Each row is a point. Two turns around zero, p and q, are shown by what they do to some points. Write where each new point lands after one turn and then the other. Backwards means that the second turn is done in reverse. Each puzzle has new turns, and all numbers are rounded.
(in the rows, 128 means zero)

Turn p:
[147 147 168] -> [173 111 132]
[134  75 107] -> [ 86 110  94]
[101 218 116] -> [164 194 185]
[116  94 141] -> [108  95 128]
[143 106 107] -> [110 130  99]
Turn q:
[159  95 112] -> [143 136  83]
[130  94 197] -> [177  69 131]
[115 176 120] -> [110 153 168]
[149 162 136] -> [147 155 152]
[ 87 114  74] -> [ 62 129 106]
Where do these land?
p, then q: [170 130 151] -> [138 157  91]
q, then p: [89 90 95] -> [ 68 135 149]
p, then q: [ 65  96 128] -> [116  60 145]
p, then q: [154 158 105] -> [129 171 145]
q, then p backwards: [163 166 161] -> [124 186 148]

Turn p:
[148 159 168 104  92  99] -> [ 98 151 136 168 115  79]
[139 105 124 125 141  98] -> [116  98 110 120 114 119]
[137  85 104 113 139 147] -> [158 120  99  91 120 128]
[ 83 112 122 184 107 153] -> [155 127 180 119 106 179]
[ 97 193 121 123 145 110] -> [ 76 151 130 153 161 159]
[132 110 124 106 134 152] -> [146 139 115 102 133 118]
[161  95 150 115 146 146] -> [153 110 122 102 139  86]
[127 165 111 153 120 119] -> [122 130 132 168 136 155]
Turn q:
[177 144 136 151 107 132] -> [139  95 126 142  96 164]
[110 131 101 146 114 129] -> [125 143  93 122 120 126]
[111 161 145  58 153 133] -> [134 165 194  91 138 123]
[126 106 123 123 141  87] -> [156 114 122 127 151  99]
[135 140 160  75 103 152] -> [110 126 172  92 142 166]
[128  98 100 167 142 142] -> [122 137  90 173 134 122]
[109 115 131 175 137 120] -> [111 116  99 149 116  95]
Where do these land?
q, then p: [104 105 161 126 145 126] -> [ 91 106 142 108 121 132]
q, then p: [118 147 107 167  79 136] -> [152 168  98 127 103 162]
q, then p: [134 131 152 118 140 168] -> [122 140 174 118 137 131]
p, then q: [126 131 135 104 113 113] -> [132 132 114 103 116 119]
q, then p: [146 137 160 125 150 107] -> [126 107 146 125 107  94]
q, then p backwards: [143  86 150 124 137 136] -> [141 159 138 154 154 120]
p, then q backwards: [124 159  31 132 133 111] -> [168 102  73 159  79 172]

Turn p:
[206 121 160 113 156 170 154 146 107] -> [149  82 168 134 132 200 126 156 163]
[121 157 109 204 125 149 159  73 157] -> [154 153  68 202 128 125 150 102 157]
[163 171 134  96 132 146 137 146 124] -> [119 121 178 142 132 135 139 158 159]
[ 56  83 129  83 114 126 105 168 161] -> [ 53 123 117  80 159 102  96 108  90]
[159 176 112 128 138 141 117 157 118] -> [143 145 175 156 143 127 123 160 139]
[ 74  67 111 106 120 125  84 142  70] -> [110 166 131  63 105 144  82 101  71]
[180 130 144 178 103  79 132 116 163] -> [178  83  87 156 116  96 143 167 124]
[102 171 157 179 158  88 154 135 154] -> [150 118 118 168 165 100 193 110  98]
[186 156  93 172 177  89 178  90 168] -> [211 123  94 149 166 111 178 141 190]
[104 109 131  70  88 129 132 110  67] -> [ 86 153 143  76  63 148 132 128 122]
[ 98 101 118 127  84 162 122 163 135] -> [ 74 141 106 132 133 142  89 144 102]
[ 86  94 138  81 142 132  61  89 113] -> [111 127 151  79  93 106  83  59 120]
Turn q:
[125 145 160 172  62 124 116  92 143] -> [106 166 124 143  69 169 155 149 100]
[142  92  85  73 164  92  91 176 132] -> [138 110 138 100 171  98  76 157 198]
[104 119 115 101  89 179 114 190  80] -> [141  88 116  40 113 100 126 150  99]
[144 110 160 140 137 181  68  84 132] -> [162 119 166 122  98 202 102 110 114]
[105 108 120 187 158 121 152 112  87] -> [114  97 119 181 120 106  98 115  80]
[169 112 135  79 177 178 158 174 129] -> [198  87 150 102 164  96 152  98 155]
[ 83 150 179 177 132  96 162 144  89] -> [ 74 122 160 161 122  87 153 135  64]
[160 108 153 143 113 101 138 114 171] -> [133 143 139 171 101 141 154 143 165]
[126 139 115 112 113  62 147 168 204] -> [ 96 150 112 147 165 116 173 183 193]
[193 192 108 177 157 119 143 112 134] -> [180 194 116 185 162 125 130 128  96]
[ 91 126  93  84 146 166 116  72 146] -> [113 114  94 100 150 182 106  70 146]
[ 94 134 112  92  87 115 132  98  89] -> [ 81 148 102  87 101 114 111 100 126]
Where do these land?
q, then p backwards: [ 99 133 102 162 157 160 173 157 135] -> [121 115 166 172 136  99 144 152 174]
p, then q: [ 71 167 120 144 164 122  96 179 130] -> [105 151 182 160 150 105 104  92  81]
q, then p: [127 201 107 144 147 169 108 143 125] -> [159 153 194 115 133 172 136 123 150]
q, then p: [ 96 159 172 163 168 167 106 135  98] -> [141 120 162 112  87 194 137  95  98]
p, then q: [163  89 154  92  60 115 149 138 150] -> [107  69 100  82 118 109 125 173 163]
q, then p: [110  95 117 100  80 119 145  73 152] -> [ 79 159  78 147 122  97 111 123 159]
p, then q: [136 126 110 172 125 125  91 137  87] -> [165 169 145 112 112 119 110 143  95]
p, then q: [191  79 148 111 104  74 137  81 183] -> [139 103  86 125 106 109 110 166 232]
p, then q: [172 101 141  75  86  58 182  81 119] -> [123 112  72  85 111  84 182 143 211]
q, then p: [115 132 109 115 188 172  93 156 102] -> [161  96 170  81 123 151  93  96 135]

Turn p:
[130 151  88 192 164 169 132 153 180 111  95 164] -> [207 172 132 109 181 131 147 185 127 120 119 121]
[155 135  92  79 130 121 174 144 145 118 156 164] -> [114 108 101 147 150 109 198 141 123 147 127 165]
[152  96 177  81 132 135 105  94 128 123 168 115] -> [111  81 106 119  86 135 128  97 164 138 178 126]
[121 147  88 164  75 176  99 173 109  85 155 155] -> [134 138 126 134 164 157 151 154  69  43 155 119]
[117  90 114 111  92  98  86 151 182  90 104 168] -> [131 111  65  74 190 119 121  99 123  99 114 135]
[ 88  73 126 183  64 104 123  82 136 126  89 118] -> [132 149 114  99 112 124 106  78 135  75  57  69]
[160 166 136 162 114  81 102 120  88 136 170 102] -> [111  90 161 199 137 117  89 125 125 111 140  98]
[140 169  89  85 126 154 125  89 119 174  79  66] -> [122 189 122 152  97 105 124 103  81 202 150  96]
[149 158 179 142 174 110 170 166 141 144 116  63] -> [101 124 151 134 111 118  84 208 157 187 119 119]
[155  83 188 160 118 120  90 153 105 164 154 128] -> [119 104 109 155 110 184  68 127 174  96 135 133]
[148 149 155  90 151 102 183 148 122  90  73 150] -> [137  92 115 104 109  85 126 170  99 168  91 180]
[ 65  71  96 124 165 115 110  58  80 161 160  98] -> [113 136 199 123 105 175 149  28 153 149 115 104]
[ 83 177 137  92 158 181 165 132 128 144 147 172] -> [130 172 165 117 109 105 175 149 134 127 166 199]
Turn q:
[ 90 159 181 109 125 149 116 117 193 163 169 126] -> [178 109 131 131  98 140 121 151 132 132 223 124]
[ 81 153  92 147 175 164  71  59 138 143  81 119] -> [ 63 131 132 191 162 182 121 149 159 156 171  81]
[141  81 174 149  74 120 138 124 169 153 111 128] -> [171 155 151 133  77 103 137  76 131 163 138 119]
[ 79 139 126 142 103 129  93  99  84 116 155 122] -> [ 98 120  95 129 115 107  74 151 153 124 135  89]
[169 129 129 111 120 170 153 165 136 102 169 172] -> [168  97 148  93 115 153 112 138 138 119  95 187]
[175  95 128 142  77 110 150 169 132  77 193 116] -> [172  93 102 105  82  91 128  91 144  88  71 163]
[116  98 162 155 132 141 118 181 114 127 122 114] -> [125 109 118  98  84 131 151 130 100 157 107 104]
[ 73 151  76 148 163 149 185  76 172 120  79 102] -> [ 36 133 148 182 139 154 134  96 118 121 192 167]
[107 109 192 132  77 153 123 113  84 116  73  77] -> [115 183  98 112  77 149  86  87  88 147 124  71]
[125 146  98 148  69  83 103 173  94 158 148 178] -> [137 158 119 117 111  55 130 195 166 142  87 142]
[176  68 136  62 170  61 177 133 136 124 154 176] -> [176 109 181  63 206  83 158  83 121 103 115 150]
[159 181  91 118 153  72  98 152 108  93 134 169] -> [125 133 144 128 167 115 154 192 152  62  81 128]
[165 129  77  83 179 169 124 149 111 137  84  71] -> [108 140  76 132 189 202 168 117 100 142 105 149]
[136 152 131 147 174 122 145  80 121 164 121 123] -> [121 120 149 179 171 124 115 135  91 137 149 119]
Where do these land?
q, then p backwards: [ 98  93 127 140  92  98 116 162  86 168 172 182] -> [126 162 173 115 157  98 170 106 188 100  83 111]
q, then p backwards: [148 117  78 125  58 107 126  98 115 130  72  88] -> [110 120 103 118  82 118 134 111 157 224 110 139]
p, then q backwards: [106 144 159 165 163 103  73 145  91 130 137 137] -> [142 144 146 115 140 158 158  69 133 106 150 178]
q, then p: [159 112 114 173 142 194  79 136 189 172 183 177] -> [149 160  38 152 123 182 119 161 209 112 105 124]
p, then q: [ 70 151  81 168 179 160 118 129 111 110 120 170] -> [179 126 173 111 143 170  97 142  62  95 109 123]
q, then p: [139 160 138  69  86 133 163 159  89 108 145  77] -> [152 105 126 143 159 119 166  99  40 131 155 148]
p, then q backwards: [158 142 148 150  81 104 164  79 108 171 141  99] -> [125 133 125 213  88 104 101 100 127 109 122 108]
p, then q backwards: [104 112 122  89 154 118 149 178 181 144 127  91] -> [ 86 107  75 100 136 149 112 149  94 154  94 152]
q, then p: [ 72 137 126 119 171 103  74 115 189 108 151 174] -> [ 70 100 113  80 136 141 154 177 199 126 143 109]
q, then p: [164 116 109  58 130 167 155  96 129 145  71 101] -> [195 159 174 152 104 113 158 123 126 150 186 148]
q, then p: [180 145 109 126 150 110 161 123 100  90 106 127] -> [180 112 158  89 107 119 111 136  93 133 113 146]
p, then q: [178 152 178 140  82 148 182 140 108 117  71 139] -> [110 183 103 110  96  96 157 151 162 126  50 141]
q, then p: [ 88  84 174 141 179 118 104 104 167  71 168 103] -> [ 85  88 115  85  83 159 164  97 159 128 128  57]

Turn p:
[116 124  94 117 143 141  73 122 134  57  82 179 107 107] -> [105  60 153 130 170  69 101 126 138  92 117 118 176 135]
[154 117 133 136  88 120 152 123 140 133 147  83  76 129] -> [121 108 108 148  88 148 147  88 105 139 112 125  84 110]
[168 159 166 136  92 160 193 141 132 136 157 117  92  75] -> [124  96 133 109  98 206 162 100 118  93 150 157  74 126]
[112 110 160 153 171 125  99 138 122  71 123  88 127 118] -> [127 129 164 101 155 100 123 102 118 129 145  62 119  97]
[124 194 110 159 139 125 174 143 157 170 182  96  92 113] -> [133 144  58 124 151 174 142 105 152 111 138 148  50 118]
[ 83 125  92 174 103 133 137 114 141 103  91 120 161 134] -> [100 157 143 168 154 135  87  92 148 125 124 133 165 102]
[ 31 115 104 101 158 120 154 100 125 116  63 149 156 161] -> [ 60 175 137 145 163 120 125 147 184 141  96  95 200 151]
[157 118 137 114 102 128 126 139  51 136 210 151 153 171] -> [184 142  78 106  90 152 137 145  57 139 163 126 174 152]
[124 125 128 110 149 107 108 101 136 123  85 173 145 107] -> [111 119 157 116 140  86 139 158 157 120 117 152 162 124]
[157  86 159  90 110 163  89 131 128 186 209 132 157 120] -> [164 109 122  88  97 152 105 181  76 203 155 158 107 147]
[175 165 172 174 128 139 130 153 133 195 139 102 113 109] -> [157 161 137 114 112 147 132 135 104  98 136 163  36 118]
[178 130 102 155 153 130 184 112 138 153 143 109 117 113] -> [166 132 120 133 150 167 174 103 132 130  95 159  97 110]
[113 138 116  90 133 153 102 108 132  88  77 114 150 179] -> [130 130 148 126 112 104  81 118 166 127  86  86 171 156]
[107  99 152 130 135 117 104 122 166  91  99 169 127 175] -> [ 98 134 158 132 132  62 123 100 133 148 134 123 155 172]
[ 96 155 111 131 140  64 145 148 164  89  94  89 176 133] -> [131 162 133 164 133 104 129 105 215 130 158  93 140  91]
[111 126 115 110 116 103  97  91  92 134 112 150 112 117] -> [ 99 118 108 121 116 100 128 162 115 114 104 135 164 105]
[169  89 125  96 115 146 111 190  84 195 163 156 113 116] -> [165 100 118 153 114 151 145 209  58 136 145 142 105 163]
Turn q:
[139 170  95  76 142  94 143  75  84 140  86 158  89 126] -> [152  81  78 123  70 146 120 117  92 144  78 112 157 173]
[157 100 131 147  77 164 134 143 169 113 117 125 161 174] -> [140 126 126 171 144 120 119 150 153 126 190 177 128  87]
[ 94 132 195 127  91 166  87 172  86 144 137 130 167 188] -> [135 172 168 104 136 106 130 189  72 105 183 188 108 145]
[134  65 166 172 106 148 147 121 147 143 115  81 130 184] -> [128 104 153 151 183 142 118 111 136 149 201 173  89 133]
[131 187 124 104  80 130 143  76 114 136 108  85 132 127] -> [165 143 128 151  91 185 125 121  91 167 144 122 171 138]
[156 101  98 165 156 121  96 153 175 112 136 178  78  72] -> [ 80 125 100 130 135  79  80 101 172 116  81  93 105  81]
[ 90 131 110 131 118 170 114 175 103 182 153 118 146 154] -> [101 153 141 100 134  98 153 191 118 160 171 124 124 148]
[128 118 128 158 168 130  87 111 141 139 180 165 141 107] -> [120 128 131  86 162  80 136 111 112 119 109  99 126  80]
[ 93 103 173 136 128 154 120 133 169 119 101  91 116 118] -> [105 157 173 132 136 128 114  83 151 141 144 172 119 138]
[177 149 100  96 154  72 113 140 108 125 167 133  92  89] -> [159 114 120 109 109 135 101 146 144 113  66  50 115 127]
[146 128 170 149 153 180 165 138 160 120  91  90 155 157] -> [141 146 144 168 191 136 137 123 152 153 133 197 140 142]
[139 111 108 113 111 152 145  98  84  86  99  92 147 129] -> [116  88 146 143 127 187 123 143 125 118 139 147 180 135]
[115 100 137 165 138 103 113 148 164 128  85 107 175 134] -> [115 129 166 186 151  89 146  99 137 105 153 134 123 139]
[ 97 200  89 117 151  66 156 106  89  94 149 154  79 107] -> [133 145  55  94  93 168 139 104 113  94  83  62 147 169]
[142 144 119 108 116  93 178 110  96 135 131 163 118  68] -> [121 111  99 137  86 174 157 129 110 130  69 100 108 112]
[108 109 106  84 159 105 108 149 158 131 192 177 121 113] -> [137 125 121  63  99  78 153 129 171 106 105  97 108 101]
Where do these land?
q, then p: [108  93 175 137 114 119 110  99 120  86 131 122  85  84] -> [ 73  92 144  69 114 118  92 132 117 121 103 119 151 129]
q, then p: [137  91  86 116 164 123 150 125  89  89  98 128 143 162] -> [140 132 163 158 161 119 131 100 121 183 140 104 168 158]
p, then q backwards: [ 78 120 174 108 125 153  90 110 149  58 176 123  92  84] -> [ 95  54  79 155 133 138  91  79 102 151 162 130  79 128]
p, then q backwards: [128 121  95 158 122 133 168 124 126 115 136 124 163 205] -> [121 203 137 141 143 120 141 102 167 110  97  93 119 127]
p, then q: [182 114 133 170 188 131 144 134 100 129 132 141 144 177] -> [193 106  99 157 161 160 124 148 105 128  81 137 142 152]
q, then p: [132 196 156  97 105 105 118 174 159 151 107 108 169 144] -> [174 161 113 138  88 121 138  87 125  64 155 162  99 132]
q, then p backwards: [ 69 125 187 130 104 126 131 123 118 113 112 114  55  95] -> [110 152 187 164  86 186 158 102 157 151 134 110 117 153]
p, then q: [148 145  98 160 158 112 201 102 116 152 111 163 187 137] -> [158 155  71 164 156 110 168 133 128 134  75 167 164  98]
p, then q backwards: [ 56 102 156 125 118 176  79 153  85 106 169 106 101  84] -> [134 102  92 188  92 134  85 103  47 147 167 119  93 121]
p, then q: [167  72 116 130 141 155 185 122 130 147 128 158 134 168] -> [146 103  88 154 169 126 151 151  84 156 129 181 122 146]
q, then p: [142 114  90 147 163 102 145  90 107 153 151 138 118 183] -> [170 118 113 151 147 136 162 137 112 185  86  97 138 122]
p, then q: [168 155 100 135  81  82 122 172 157 154 129 113 158 102] -> [105 145  89 141 143 121  90 125 137 122 123  93  91  51]
p, then q: [158 185 115  77 108 131 127 139 142 155 138  95 117  86] -> [ 94 123 118 136 101 120  74 137 192 138 142 141 113  89]
q, then p: [145 184  95 129 112 133 102 158 171 146 102 163  96  96] -> [124 149 101 178 114  99  85 139 153  97 129 157 111  72]
q, then p: [157 108 109 165 138 160 130  77 115 139  96 115 159 168] -> [158 160 140 115 181 130 152 157  87 168 137 138 153 118]
q, then p: [114 146 117 102 138 103 101 162 193 174 114 103 150 101] -> [120 177 119 134  72 112 148  97 152 123 139 159  79  99]
p, then q: [ 86 105 172  90  96 133  71 109 100 110 145 163 102 100] -> [104 121 184  88  79 129 166 163 126  89 165 116 105 150]

Turn p:
[114 138 190 121 201 112 146 143 139 176  58 166 159 100] -> [167 168 105 167  64 109 126 162 168 137  83 185  76 108]
[171 128 139 133 130  74 141  43 162 134 179 105 133 103] -> [ 74 136 120  90 103  87 141 126 165 138  73  74 181 141]
[ 93 105 144 100 225 155 180 136  97 162  73 127 151 174] -> [153 131 127 110  71 129 109 208 130  82 131 181  41 140]
[123 166  86  95 109 161 116 133 139 109 139 107 119 102] -> [125 110 126 151 149 116 161 101 133 119 176 124 143 171]
[121 141 104 146  84 116  74 151 115  70 122 101 161 149] -> [ 86 116 105 156 178 154 154 101  65 118 137 129 137 107]
[165 176 179 168 133  87 111  35 145 200 176  96  69 119] -> [130 117 168  60  99  34 163  82 173 134  56  81 158  90]
[145  95 152 115 163 147 133 122 171 179  71 143 129 171] -> [147 124 112  99 114 110 123 196 170 142 137 177 108  82]
[129 150  86 147  59 131 165 184 128  87 159 120 143 140] -> [106  90 132 169 193 178  90  94 128 101 144 103 142 144]
[114 145 122 153 138  55 126  54 172 155 160 134  55 110] -> [126 157 180  86 158  64 159 129 162 164  56  88 151 148]
[108 117 133 172  93 166 122 121 136  86 132 114 109  92] -> [120 128 150 112 142 167 137  74 119 140 130 165 166 147]
[117 100 122 119 178 177 140 123  80 188  44 193 171 147] -> [218 133 102 129  70 172 147 212 129 103 135 167  93 104]
[167 127  99 135 136 139 122 173 111  75 147 138 106 128] -> [127 101 142 162 140 124  86 127  77 137 152 129 161 147]
[111 126 145  87 106 148 124 150 112  89 157 161 148 163] -> [101 153 152 158 123 162 113 134 112 115 186 106 119 108]
[135 105 120  94  65 110 128 168  91  92 127 103 119 118] -> [124 157  87 130 172 142  88  89  93 113 166 107 136 137]
[107 103  98 137 100 142  93 184 122 120 177 111 148 104] -> [116  97 113 141 145 172 124  84  97 176 157 103 108 148]
Turn q:
[131 117 100 120  91 123 132 135 165 179  93 120 128 155] -> [173 120 164  77 127 135 109 131 112 101 143 106 115 139]
[ 93 142 163 191 117 114 142 123 112  65 171 110 143 178] -> [ 80 107 126 167 139 137 154 129 109 148  80  88 199 167]
[164  93 131 153 143 160  98  79  53  97 144  88 112 103] -> [ 82 110  89 157 109 137 170 120 206 153 178 122 123 154]
[199 106 103 118 156 110  97 153 122 140 102 144 159  86] -> [101 160 152 104 115  90 113 133 184 118 133 137  66  98]
[114 112 119 189 140  97  98  99 108  71 185  73  89 174] -> [ 63  93  95 167 120 130 160 117 118 128 115  91 137 226]
[105 197 168 145 105  99 206  76  95 160 165 161 166 166] -> [159 120 145 152 172 121 116 191 132 120 102 169 246 150]
[ 99 122 165  96 125 157 127 177 164 188 109 134 159 160] -> [163 160 174 101 189 156 103 105  89 138 142 113 128  95]
[ 73 156 107 123  92 183 140 115 153 139 105 174 159 168] -> [197 117 115  94 149 111 121  94 103 120 119  99 192  95]
[121  87 102 134 150 113 137 173 144 172 113 146 124  42] -> [165 161 138 117 116 100 137 167 123 172 124 137  42 101]
[149 134 148 177 207 119 102  49 108  71 150 100  82 133] -> [ 44 138  74 145 100 113 184 104 141 136 144 173 151 202]
[154 114 102 100 126 143 107 178 134 135  89 178 117 122] -> [144 116 154 109 114  98  93  88 133 132 130 135  83  80]
[ 94 145 149  81  63 137 135 120 191 157 166 174 166 148] -> [216 162 145 148 159 157 103 109 108  79  86 115 164 110]
[ 98 157 136  87 106  93 101 150 124 157  86 134 137  90] -> [151 118 115  85 156 163 100 147 133 128  91 157  91  94]
[185 157 104 127 152 147 122 150 135 119 113  82 121  58] -> [ 87 167  95 111  69 133  98 161 145 137 160 128  91 100]
[133  98 142  89 103 137 162 126 159 116  71 142 143 121] -> [154 123 168 104 106 149 161 121 118 101 130 136 127  69]
[117 135 167 182 117 122 125 121 108  82 193  99  32 181] -> [ 87  82 119 198  98 161 124  97  92 164 124 128 162 222]
[147 102  71  64 183 121 144 152 100 126 122 117 138  92] -> [106 121 110 141 140  86 132 160 129  99 173 141  60  74]
Where do these land?
q, then p: [121 110 125 159 120 132 198 149  77 157 102 110 126 151] -> [120 123 102 114  90 143  68 110 137 165 131 105  74 108]
p, then q: [ 98  55 143 147  87 157 175 111 141 174  98  65 148  54] -> [196 130 102 103 110  96 110  64 109  31 178 133 141 102]
p, then q: [142 156 117 117  85  97 130 130 199 109 148 170  75 112] -> [ 98 213 140  89 172 122 137 154 105 132 110 139 143 159]
q, then p: [101 108 152 164 113 203 130 145 104 185  46 105 139  88] -> [151  98  93 110  74  85 118 109 210 149 184  78 108 147]
p, then q: [149 141  83 133 203 105  86 142 148 144 175 161 132 178] -> [118 104 192 133 154 164 131 169 117 195 134 112  70 150]
p, then q backwards: [117 172 160 116 123 195 165 110 134 160 146  92 131  50] -> [189  94 123 142 100 153  75  55 127 111 117 161  84 139]
q, then p: [172 141 196 108  96  75 120 109 159 135 160 171 125  94] -> [149 136 161 181 133 139 148 133 149 121 127 193 178  63]
p, then q: [116 129 139 102 153 101  82 148 123 107 162 117  81 185] -> [105 109 112 161 172 161 122 160 128 164 114 178 100 159]
p, then q: [150 141  96 154 117 113  76 146 105  79 186 148 133 158] -> [102 120 119 136 178 149 171 167 164 188 156 108 130 137]
p, then q: [ 89 119 152 194 121 140 165  92 124 120  62  74 160 147] -> [153  95 109 120  95  97 159  71 109 119 123 165 139  40]
q, then p: [176 118 163  77 120 149 142 143 190  89 160 168 131 119] -> [131 148 152 152 117 146 164  65 126 101  87 150 198 114]
p, then q backwards: [105 166  93  99 148  91 100 173 113 113 126 122 169 151] -> [ 98  88 102 100 160 106 135 157 123 104 186  99 114 121]
p, then q backwards: [144 121  91 133 187  85 106 130  92  74 114 143 102 133] -> [ 92 153 116 156 156  88 185 153 168 138 166 130 113 147]
q, then p backwards: [186 147  85  83 127 104  87 103 125 116 139 134 116 178] -> [146 170 145 110 121 147 202 141 111 112 130  64 128 137]
p, then q backwards: [ 53  96 126 133 121 173 157  89  87 156  95 139 152 121] -> [130 102 153 104  91 106 108  76 181 160  91  88 117  87]
